Each row of a before or after table is a point. One or more steps were done to the points. Then noise was added and the rows were shuffled. The steps act on columns, c1 being the first. Write out the steps. A step turns or swaps two columns, mirrors them in a line or flattens them onto one, adds a multiple of one to another, or multiplies or shifts one. Angles are multiples of 10 degrees, from the lower column toward the higher: turns from -170 to 170, lines from 10 to 170 but not 90. Use the fewest steps. Two steps may share a column if one is a turn and the other turns, adds or multiplies; they go together, in the order done. Otherwise the lowest column goes first.

Before (12 x 3):
[[ 17  24  43]
 [ 26 -33 -54]
 [  3  18  25]
 [ 38 -14 -12]
 [ 23  26  -7]
 [ -9 -19  33]
 [-55 -14  17]
 [ 19 -37  -7]
 [-12 -21  25]
 [-23   7  12]
 [ 11  24  -2]
 [ 57   2  -2]]
After (12 x 3):
[[-12   4 -24]
 [ 18   1 -20]
 [ -6  -6  61]
 [-15 -34  12]
 [-10  24   6]
 [-53   4  20]
 [ -5 -35 -34]
 [-30  -8  24]
 [ 45 -23 -34]
 [  1 -35 -28]
 [-21  30  14]
 [-31   1 -34]]
Steps: add -0.5 times c3 to c2; turn c1 and c3 by 160 degrees

Before (12 x 8):
[[ -7 -16  18   9 -11  -7 -17  19]
 [ -4  -4 -11   4  -5   6  -2  14]
 [ -3  10  12   4   8  -3  -5   9]
 [ 13   6 -11   8  13  -7  -4 -20]
 [ 24   2  -3   7  12  -6  16 -18]
 [-15 -11  21   5   5   4   1   8]
 [-12  -9  15  17   2  -2  -6  -4]
 [ -4   5  -7  18  -8   8  -2  15]
 [-16  -5  16  18   5 -16   6  12]
 [  4  -9 -17   0  -4  -5  -6  12]
 [  9   2 -23   0  15  -7   5 -16]
 [  4   8  -7  -3  -2 -11  10 -21]]
After (12 x 8):
[[-10   5  -7  18  32  -6   4  15]
 [ 61   3  -4   7  51   1 -17 -19]
 [-39  -4  16  19  45  13 -10  11]
 [ 10   9  -7  -2  37   7 -13 -23]
 [ -8  10  14   5  48   4   3   9]
 [-17 -16  17  10  28  12  13  18]
 [-38 -11  21   5  45  -4   1   8]
 [-30 -10  15  17  42   5   6  -4]
 [-10  -4 -12   4  35  -4   5  14]
 [ 21   3 -24  -1  56   5  -8 -16]
 [  8  -9 -16   1  36   7   3  11]
 [ 32   6 -10   8  54   8   0 -20]]
Steps: multiply c1 by 2.5; shift c5 by 40; turn c6 and c7 by 160 degrees

Before (10 x 12):
[[ -6  28 -18  16   7  23  36  11  -1   8 -15  36]
 [ -8  20  47  13   2 -20  -5   6  -4  15   3 -14]
 [  9   8   5 -23 -27 -33  20  22  -5 -40  30 -13]
 [-39  20   1  22 -13  51  -3   7   3  14  -8  14]
 [-13 -10   1  19   1  31  17  35 -19  -4 -20   5]
 [ 21  -5 -12   2 -60 -10   1  25   9 -26   8   7]
 [-23   0  12   1  10 -38  33 -12  -9  -7 -13 -22]
 [ -8  10 -25 -15  15  11  11  25  -2 -14 -35  31]
 [ 11   1   0 -15   2  50  23   7  -7  -2 -33  23]
 [-15   0  -3  12  18  31   6  11  12  29  -2   7]]
After (10 x 12):
[[-38   4  -1  42 -15  -4  52  21 -23   6  -6  17]
 [-24  10  12  18  10  33 -41  -5 -28  -8  -8 -23]
 [-17  -9  -6  32  17   5  30   5   4   5  -2  15]
 [ -8   3 -16  38   9  38  25  28  -4  14 -10  34]
 [ -9   7  49  35   3  -7 -19  21  -9  -5   2  -9]
 [-13 -34  -2  40   3  16  30   7 -28   1 -14   3]
 [ 10 -16   4  -5 -27  20 -35  18   3  -9  23 -24]
 [ 22 -24 -16  24 -58   2 -11   7  23  -3   8  -2]
 [ -8 -16 -25   4  14  11  11  22 -10   9 -25  25]
 [ 10  -4   0   6   4  27  50   5   1   7 -26  18]]
Steps: add 0.7 times c1 to c9; turn c2 and c8 by 60 degrees; shift c4 by 20; swap c6 and c7; flatten c10 and c12 onto the line at 70 degrees; multiply c11 by 0.7

Before (9 x 24):
[[ 13  12   1  -3  14  21 -19  -7  39  -6 -19  -7   6  -3  15  -3  -6  21
  -16  -6  12  -3  33 -27]
 [ -3  35 -22  -7  12  16 -11  25 -28  26  -5  -2  30  -5 -32 -10  -6   4
   31   4  24  29  21  24]
 [ -7 -12  31  20 -13   2 -10 -14   6   8  22   2  30  -8  28   3   5 -12
   23  -8  -4  30  -7 -24]
 [ -5 -10   7  12   0 -21  10   3  29   7  15 -17 -11  37  -5   6  49 -33
   18  -8  10  -7  -1 -18]
 [-32  35  -5   3 -19 -28  -4  12  -6  21  28  -4 -25  38  -6  28   2   6
   26 -22  11  -8   2   7]
 [-15   2  19 -29   6 -11   9  -4 -32  -4   3 -19 -32   8  25  44   5 -17
   14 -50 -22  -7  41  18]
 [-25 -10 -26  25  13 -43  -4 -32 -15  51  22 -29  -6   3 -10  22  19 -24
  -17   4   2 -26  21  12]
 [ 14  33 -27 -11  22  19  33   5  37 -14 -22   1   0  38   8  -3  -9  24
  -12   4  -9  19  13  -9]
 [-41   8  -3  12  14   6  22   4  -1 -19  -4 -31  22   1 -17 -24 -10   6
   11   7   9  20 -13  -9]]
After (9 x 24):
[[ 28 -10  -6  33  17  -5  -9 -14   8   7  19  31  -7  31  -7   1  -5 -10
   21  -8  -5  16  -5  -5]
 [ 13  11  -8  24 -22  31 -17  -9  40  -7 -21  -1  -3   8  12  -3  -7   7
  -15   6  11  45  34  16]
 [ 24   2 -19 -31  13 -18  12  -3 -32  -5   4  14   7 -29 -18  45 -45  11
   13 -21 -22  55  41  20]
 [ -7  37  -4  -4  -3 -28  -1  11  -6  21  29  -6  38 -25 -33  27 -20 -20
   25 -10  12  -7   0  -6]
 [ -6 -14 -15  23  29 -28  13   4  29   8  15   7  39 -12  -5   3   9  12
   20 -47  11  -8  -2  -2]
 [-17   9 -32  13 -12  10  26   2  -5 -20  -3  -8  -1  21 -39 -23   4  10
   12  10   7   2 -14  -8]
 [-10 -10 -23   0  19 -51  -4 -30 -12  52  22 -31   3  -6 -23  21  10  22
  -17 -16   0   5  21 -30]
 [-30  35   3 -22  -7  21 -10  24 -30  29  -7 -21  -6  29  -2 -11   4  10
   29   8  25  61  23  -8]
 [  9  33   5   0 -31  28  35   5  36 -15 -24 -26  40   0  15  -4   0  14
  -11  10  -8  40  13  13]]
Steps: swap c1 and c15; mirror c3 and c12 in the line at 50 degrees; mirror c4 and c24 in the line at 150 degrees; turn c5 and c18 by 110 degrees; add -0.3 times c5 to c6; swap c13 and c14; turn c17 and c20 by -70 degrees; add 1.5 times c23 to c22

Before (11 x 64):
[[ 11  28  29 -30  -5   1  -5  21 -23  -5 -32  17 -10  -7 -13  26 -14  29
  -21 -15  18   8   7 -30  38  -3  13 -16 -39  -7  19 -20 -16 -19  21 -24
    9  -1  12 -30  16 -17  -7  -6  22   3  22  21  12  -2  -6 -37  19 -23
   14   9   7 -12  13  18  17 -13 -17 -22]
 [ 16 -31  15   6   5  49  23   0  32  -1  -3  13   2 -29   6   0   3  -8
  -28   9 -19   4 -33 -10 -25 -10   7 -12 -26 -25  23  -3 -16 -11 -11  18
  -18  16 -36  24 -18   3  21  -6  -6  60  19  -3  23 -45   1  -6  24 -25
   40  17   7  23  17  11  30  16  17 -15]
 [ -7 -28   3 -24  23  19  12  32 -24  -6  -2   8  13   1  34  16  29 -12
  -41 -18   3  -3  18  -7  38   1  -8  39 -34 -34 -23 -35   7  26 -34  26
   33 -10 -10 -13  18   7   8 -52   1  31   7   6 -22  23  15  18  14  -3
  -18   7   7  39  10 -34   0 -25  -8  23]
 [ 44 -36   8 -19 -26  -7  29  -6  42 -15 -37 -18  42 -17 -12  19  -2  25
  -20  11  26   8  19 -35 -21   2  -5  24  -4 -24 -31  16  13  -7  -5   4
   20  15 -21   4  19   9  32   3  12 -10 -13  11  25  -9  23   6  12 -18
    8 -13  -6   0 -18  27  -8   9 -11 -16]
 [ 41   8  21  -3  27  54 -15  25  31 -11   1  25  -1 -20  40 -30  -5  -9
   -6  42 -20 -14  10 -29  28 -35 -20  -8  -2  18  25 -28  25  -1 -17  -6
   29 -14  25  11 -12  43 -21 -10 -19  31   0   7 -39 -29  30   6   5 -22
   21  28 -10  39   8 -34 -12 -24  -5  25]
 [ 15  23  -9   7  20  -4  15  45  -6 -10  -6 -23  13 -16  -6  25  20  19
   19 -11  26   3   2  30 -17 -18  13 -12   2  -6 -16  14  52  21 -39  -5
    3  10   1 -49 -46  43   4  -3  27  34 -28   2   3 -33  -9 -15 -15   7
  -10  -5 -11   6 -47 -28  20 -35   3 -24]
 [ -4  21 -10 -34  13  -5  17  10  33 -38   4  13 -22 -25 -14  23  31   8
   11  -8  44 -31  34  -8  32  -9 -45 -11  -8   0 -31 -13   1  18 -32   4
   11  31  19 -36 -18 -11 -27 -20   2  16 -10   2 -36 -20 -17 -24  18  40
  -11  35  14  31   3  31  26  -3  -7 -28]
 [ 24  -5  14  18   7  -9  24 -24 -27  27 -15  -2  -1  38  21  22  22 -35
  -16 -12  31 -15 -18 -26  -3  22 -25  24 -13   3 -11  23  -7  41 -19   1
  -20 -26  10 -18  -7   8   0  -4 -23  15  -1   7 -22 -35 -17  -5  11  -8
   -9  20 -41   8  18 -35  -1  30  32  20]
 [ 39  12 -19  25 -30  21  46 -21 -12 -45  17  18  -7  29  39 -39 -42 -31
  -36  44  14 -11  -5 -35 -31 -13 -55   4  22  24  17  12  14 -17  14 -25
  -17 -27  21  20   4  14 -18 -35 -39  -9   5 -10  11 -34 -24   8 -13 -17
    6 -13 -40  30 -27  27  13  11 -20  -1]
 [ 13   5  16  12   0  29  38  38 -20 -38  20 -23   3  11  -5 -29   8 -17
    8   3 -10 -15 -20   9 -29  16 -42 -10 -18  -5  26 -26   9  21 -35 -20
   -6   9  23 -32 -20  47  33  -2  20 -12 -16 -33  -6   6  18   5 -39  42
   -4  16  18   1 -15  12  19 -11 -28   8]
 [ 28   8 -16 -32  12  27 -14  21 -12   1 -31 -29   4 -19  49 -27 -21  16
   10 -17   7 -36  34  16  37 -30  11   9 -20  22 -17 -41 -13  31 -12   4
  -23   6  -3 -11 -19   7  33 -53   4 -13 -37 -30 -16 -19  20  -3  -6 -23
  -11  36  -9  21  -4  28  28  17 -20 -38]]
After (11 x 64):
[[ -5  22  -9 -32  12  -5  16  11  32 -38   6  13 -21 -22 -15  24  30   8
   12  -6  44 -32  38 -13  30 -11 -46 -13  -8   1 -30 -16   0  18 -31   3
   12  20  20 -38 -19 -15 -25 -20   2  18 -10   0 -34 -22 -15 -22  18  41
  -13  31  14  31   4  34  24  -2  -9 -27]
 [ 16 -32  14   3   5  52  21  -2  33   0  -5  14   3 -31   6   0   1  -9
  -28   8 -20   3   8 -10 -22  -8   7 -12 -25 -24  25  -5 -15 -11 -11  22
  -22 -39 -37  25 -17   2  22  -5  -2  58  17  -3  23 -47  -3  -6  27 -25
   40  15   7  25  19   9  31  14  15 -16]
 [ 46 -36  10 -18 -27  -7  26  -8  42 -15 -37 -18  39 -18 -12  16  -2  27
  -19  12  26   9  37  16 -22   3  -6  27  -3 -24 -30  13  13  -6  -5   4
   20   6 -25   6  18   5  33   1  15  -9 -13   9  24  -9  23   7  11 -18
    6 -15  -5  -2 -19  25  -8  10 -12 -14]
 [ 13   3  16  13   1  31  38  38 -19 -37  21 -21   2  11  -8 -30   4 -17
    8   4  -9 -15  -9 -12 -30  14 -43 -11 -18  -6  25 -27   8  16 -36 -19
   -7 -20  26 -32 -21  51  30  -1  21 -11 -18 -32  -2   6  20   5 -38  40
   -7  16  17   0 -15  11  19 -11 -31  10]
 [ 42  11  18  -2  28  49 -14  25  34 -10   4  26  -3 -18  40 -30  -2 -12
   -7  42 -20 -15   9  32  28 -37 -20  -6  -5  19  25 -29  24  -2 -18  -7
   29   5  26  11 -12  43 -19  -9 -19  32   0   6 -38 -27  29   6   3 -20
   22  27 -12  39  10 -35 -14 -25  -7  27]
 [ 23  -5  15  18   5 -10  24 -23 -28  29 -13  -4  -2  35  23  24  24 -37
  -16 -12  31 -16  -8  37  -1  20 -26  24 -12   0 -13  22  -8  42 -20   1
  -23 -19   9 -19  -9   8   4  -3 -22  13   1   8 -24 -38 -16  -7   9  -9
   -6  21 -43   8  18 -35  -1  31  34  20]
 [ -8 -26   5 -25  23  20  11  32 -24  -7  -1   7  16   0  34  13  25 -13
  -43 -18   3   0   5  12  36   3  -9  39 -34 -36 -21 -35   8  27 -33  25
   34  18 -10 -14  17   7   9 -54   2  30   8   6 -22  24  14  18  13  -5
  -18   7   8  39  11 -37   3 -25 -10  23]
 [ 14  21 -12   7  22   0  15  44  -7 -11  -8 -20  16 -17  -7  27  23  19
   20  -9  27   3 -12 -30 -18 -19  15 -13   0  -7 -19  16  53  20 -39  -3
    3   6  -1 -50 -46  43   6  -2  28  34 -27   2   4 -35  -8 -14 -17   5
  -12  -5 -11   9 -48 -29  17 -32   2 -25]
 [ 41  12 -20  23 -30  22  48 -22 -12 -43  18  17  -6  28  42 -37 -41 -28
  -39  42  14 -11  -2  40 -29 -12 -60   7  20  26  17  12  13 -16  15 -23
  -20  -4  20  19   6  15 -17 -35 -37 -10   5  -8  11 -32 -24   6 -13 -16
    7 -11 -39  28 -27  30  14  11 -19  -4]
 [ 12  26  31 -31  -7   4  -8  19 -23  -3 -34  17  -9  -4 -14  29 -12  29
  -19 -14  19  10  21  23  40  -1  11 -16 -41  -5  19 -19 -14 -13  22 -24
    9   1  11 -32  18 -17 -11  -6  23   3  19  18  12  -3  -5 -38  20 -23
   13  10   9 -12  10  17  16 -10 -17 -23]
 [ 30   8 -17 -30  13  28 -14  19 -12   2 -28 -28   1 -19  46 -25 -18  16
   10 -18   8 -37   6 -15  37 -32   9  10 -18  19 -21 -43 -12  29 -12   3
  -22  34  -5 -10 -18   7  32 -55   3 -12 -36 -28 -13 -21  20  -3  -5 -24
  -11  35  -9  20  -2  26  27  19 -19 -39]]
Steps: turn c24 and c38 by 140 degrees; turn c23 and c38 by 70 degrees

Before (13 x 64):
[[ 35  32   5  12 -20  24  11   4  -8  -9  39 -20 -21 -22   1  -1  12 -27
   39 -30   8  26  28   9 -12   3   4  29 -31   1 -18  22  23  -2  14   3
    4   0  -8  39 -14 -17  -4 -12  -2  38  25  10   3  21  10  -4 -24  15
   -3 -34 -20 -36  15   9  19   6  39   2]
 [ -5  25  17 -16  38  30  -4  -5  -3  36  20 -10  48 -16  25  -6 -11  -6
   -3 -23  -3 -13  11  11 -38  41  -2  15  23  -8  11  -4  -3  15  14  -2
  -40  -5 -10  -5 -15 -13  34  18  19 -14   3  13  -6  10  -3  20  26  45
   20   8  -6  33 -27  16 -20  -8   2  10]
 [  2  -3  38 -45 -20  12  17 -13  25  15 -10 -16  13  -3  36  34  -3 -11
   17  21   5  12 -14  10  -4 -16   7  18  43  35   3  47 -16 -40  23  21
   33 -18   2  30  -1 -13   0  -8 -28 -18 -11  14  30 -13   1  50 -30   4
  -13   4  -4 -12  28  -7  28 -10 -12   5]
 [ 21  23  25  -4 -21  11  -2 -21  27  10 -28 -41  -1 -15  12  -3   8  -7
   13  17   4 -15  12   6  11  13  31  -5 -16  -5  14 -14   6   8  -8  22
  -19   8 -33  -8   9  -8 -19  13  15  23  -7   0   7 -24   5   4  18  -9
   44  40  -5  -1  18   7  13  16   9   0]
 [-18  21 -13   7 -29  33  15  -7  -1 -17 -21   8  14 -25 -10  20  -6  20
   25   5   9 -14  -3 -11  -5  13   9 -33 -24 -10  16  -3 -40  31  -3 -27
    7  12  15  14   1 -44 -24  11 -27  43   4  -2  -5  31   6   0  -5  10
  -40  11   6  23  -7   1 -10   1  10 -21]
 [-29 -20  17  -1 -10   7  15 -49   3   2  23   1 -21  19 -14   5  16 -34
   13  -1  -5 -20  13  -8  -1  -3 -15  39  -4   7 -17 -22  14  18  -3  -2
  -43   4  17  42  43   3 -23 -60   0 -17   5  35  -4   9  22  -8  17  37
  -21 -21 -28  22  -6  33  21   9  49   9]
 [ -5 -13   4 -14 -13  14  13  14 -23  -5   4   8  32   4  15 -12  -4  15
   -8  -9 -26  -9  -4  34   8 -14   1  -9  14 -14  20  -7 -17  -7  18  -2
   19   6  36  -1 -59  37 -10  17  27   0 -12  27 -23  15  25   0  19  -6
    1 -34  33  15  24  -8   1   6  13  -3]
 [ -9  32   1   4  26  -5  -7  37 -14  17  -6  19   1  30   7  11  -8 -33
    9 -10  29  40 -22  -7 -22 -11  11  -7   6 -15  41  -2   0  36  18  -4
  -39 -20   3  27  -5   4  29 -36  11  -1  16  32  28 -19  -1  23  18 -18
   10 -12   0   7  18  -3   0   0 -16 -11]
 [-12 -15  -1 -24  12  15  -3 -22 -18  19  12 -13   8  14  12  -1  18 -16
   21  -9 -24 -30  -4 -25 -11  17  -3   2  33 -24 -18  22 -17 -18 -46   5
    9 -15  27 -12   1  -7 -11 -20   6  -5 -14 -10 -37   6  27   6  25   8
  -38 -15 -10  24   6   2  -7 -11  25   4]
 [  1  15  -7  15  21   3  12  19   4 -13  19   4   4  40  22   6  35 -22
  -23  -1   4 -16  -5   8  23  39   1   2  10 -29 -11 -30 -14 -31   0   4
   22  28  -6  33  -7 -29 -43 -35   5  -9   8   9  -6 -18 -19 -10  27   1
   17   6   1  24  -3  -3  -3  18  13 -24]
 [-21  23  -7  12  12   9  -1 -10  13   8  13  25  54  -4 -19 -20  -4  -5
  -25   6  28 -37 -23   5 -17  -1  21   9 -29 -13  42  53 -45 -18  18  22
   -6 -32 -11 -13   5  25  -9 -20 -44   5  -1  12 -31  15  14  20   6  36
  -24 -15 -27 -38   1  21   5  -5 -15   2]
 [ 15 -26  26   3  25   0   2 -28  -4   8   0  -4  -7 -11  28  16 -36 -30
   20  28  -9  14 -24   7  17 -30 -12   0   9 -31 -18  -8   5 -31  43 -17
  -38  12   5 -16 -20   3  10 -19  18   5  -5 -31 -17  24   4  12  30 -13
    0 -19 -35   8 -20   8  -6 -16 -13   4]
 [  0 -16  26 -36  -3  -4 -12  11   1 -40  12   6  36   1 -26 -31  16 -14
  -24  -6   4  22  -7   1   5  29   2  19  -5 -14   4  -3  -2   5  18  12
  -27   7  13   2 -37   9  -6  23 -26 -12  18  -1 -24 -10   1 -12  19  12
    6 -24 -30  32  34  -9  47 -20   0  19]]
After (13 x 64):
[[-19  14  14   5  -7  33  16  -8   0 -16 -23  11  15 -20 -10  22  -1  22
   24   4   8 -15  -4 -14  -2   2   2  32 -26  12  19  -4 -43  29 -12 -30
    8 -23  13  13  -2 -45 -19  16 -25  44   3  -4  -6  28   8   4  -2   6
  -38  13   7  28  -9  -6 -10  -3   9 -17]
 [  1  -3 -55 -42  11  11  18 -16  25  16  -5 -21  14  -1  35  37  -2 -14
   20  27   4   9 -10   7  -3  -1   7 -17  45 -12   6  45 -17 -42 -39  19
   30   2   1  37  -1 -14  -1 -12 -31 -17  -9  14  29 -11   2  -5 -31   8
  -14   1  -1 -15  33  49  30  -8 -15   1]
 [-10 -14  17 -24 -48  13  -5 -19 -16  18  11 -16   5  15  -1   5  20 -15
   20  -4 -24 -30  -4 -26 -12   8   0   3  33 -18 -18  16 -20 -21   9   6
    5  23  22 -14   1  -9 -10 -22   1  -3 -12  -6 -38   8  28   1  21   9
  -40 -17  -2  17   7   6  -6 -12  30   6]
 [ 15 -23   8   1  45   3  -5 -33   1   7   1   1 -10 -12  36  16 -34 -27
   17  30  -7  10 -25   7  18  -7 -11  14   9 -45 -16 -12   4 -31  11 -16
  -46   6   6 -16 -18  -1   9 -22  20   4  -7 -29 -19  22   3  10  29  -9
   -1 -18 -35  10 -17   8  -6 -17 -15   3]
 [ 36  32  -8  15  11  27   5   5  -8  -2  38 -21 -21 -22  -3  -1  15 -29
   39 -32   4  24  24   6 -13   1   2 -28 -30 -13 -20  19  23   1 -18   4
    8 -13  -9  44 -15 -18  -4 -17   1  38  28  10   1  25  13  12 -22  20
   -2 -35 -14 -37  14  -6  17   8  40   3]
 [ -1 -16  -7 -40  17  -4 -12  13  -2 -44  11   6  36   2 -38 -27  14 -18
  -29 -10   2  20 -13   0  10   6  -2  -7  -3 -36   2  -6  -4   2  -8  11
  -25  -7  15   4 -36   9 -11  21 -24 -13  13  -3 -24 -10   1  -7  22  12
    8 -22 -27  28  39 -12  44 -18  -3  17]
 [-24  27  14  17  10   7   0 -12  15   6  14  19  55  -4 -14 -19  -5  -9
  -24   6  29 -37 -28   1 -15  -2  17 -10 -28  -7  42  49 -41 -19 -14  21
   -5  36 -13 -14   3  24 -11 -22 -41   8  -1  10 -34  17  11  21   4  31
  -22 -16 -25 -35   1  15   6  -4 -19   2]
 [ 20  22 -12  -5 -13  13  -7 -23  26  13 -25 -42   3 -19   2   1   6  -5
   13  16   2 -15  12  10   4   7  34  11 -14 -17  17 -17  11  11 -10  22
  -13 -18 -35  -3   8 -10 -21  13  12  24 -10  -5   5 -24   5   9  14  -6
   43  39  -3   3  23   7  12  14   9   1]
 [ -5  26  -7 -17  25  28  -7  -2  -1  31  22 -13  44 -18   2  -3 -12  -9
    0 -31   0 -13   9  10 -40  20  -3  -3  22 -22  10  -6  -8  14  22  -7
  -45  27 -11  -5 -11 -12  32  19  21  -9   2  15  -9   9  -2  16  30  45
   23  10  -8  35 -25  19 -20  -6   5   5]
 [-28 -22 -19  -9  -5   8   8 -46   0  -1  22  -1 -23  19  -7   4  17 -33
   12  -8  -5 -22  14  -8  -2  -1 -12 -35  -4 -18 -11 -24  17  19  -1  -2
  -44 -11  22  39  45   4 -22 -58  -1 -15   4  34  -8  14  23  33  15  41
  -16 -21 -29  19  -5  -8  21   7  57  12]
 [ -7  29   7  -2  17  -1 -10  40 -11  21  -8  20   2  34  14  12  -7 -31
    9 -10  30  43 -19  -7 -20  -5   8  11   3  -4  44  -3   3  37   3  -1
  -41  34   9  26  -6   5  28 -35   9  -1  17  30  25 -21   1  -2  19 -17
   15 -12   0  10  18  25   4   3 -16 -12]
 [ -5 -12   9 -15  11  12   7  15 -21  -1   7   9  30  10  17  -9  -3  15
  -10  -9 -28  -8  -2  32  12  -4  -2  11  10  -6  19  -1 -13  -5 -11  -3
   21 -15  39  -2 -62  35  -9  17  28   1 -14  22 -25  14  24  -5  18 -10
    4 -33  34  16  23  -1   0   5  11  -1]
 [  2  19  30  14   9   6  13  12  -1 -17  20   2   0  41  -1   4  39 -25
  -22   0   3 -18  -2  11  23  14   5   6  11 -19 -12 -34 -11 -29  34   0
   24 -10  -1  34  -1 -31 -43 -32   5 -13   9   8 -12 -21 -12  -2  27  -3
   15   5  -2  28  -7 -13  -3  13   9 -22]]
Steps: turn c3 and c30 by 130 degrees; turn c28 and c30 by -160 degrees; turn c5 and c38 by 140 degrees; turn c5 and c35 by -110 degrees; turn c15 and c26 by 30 degrees; multiply c26 by 0.4; swap c52 and c60
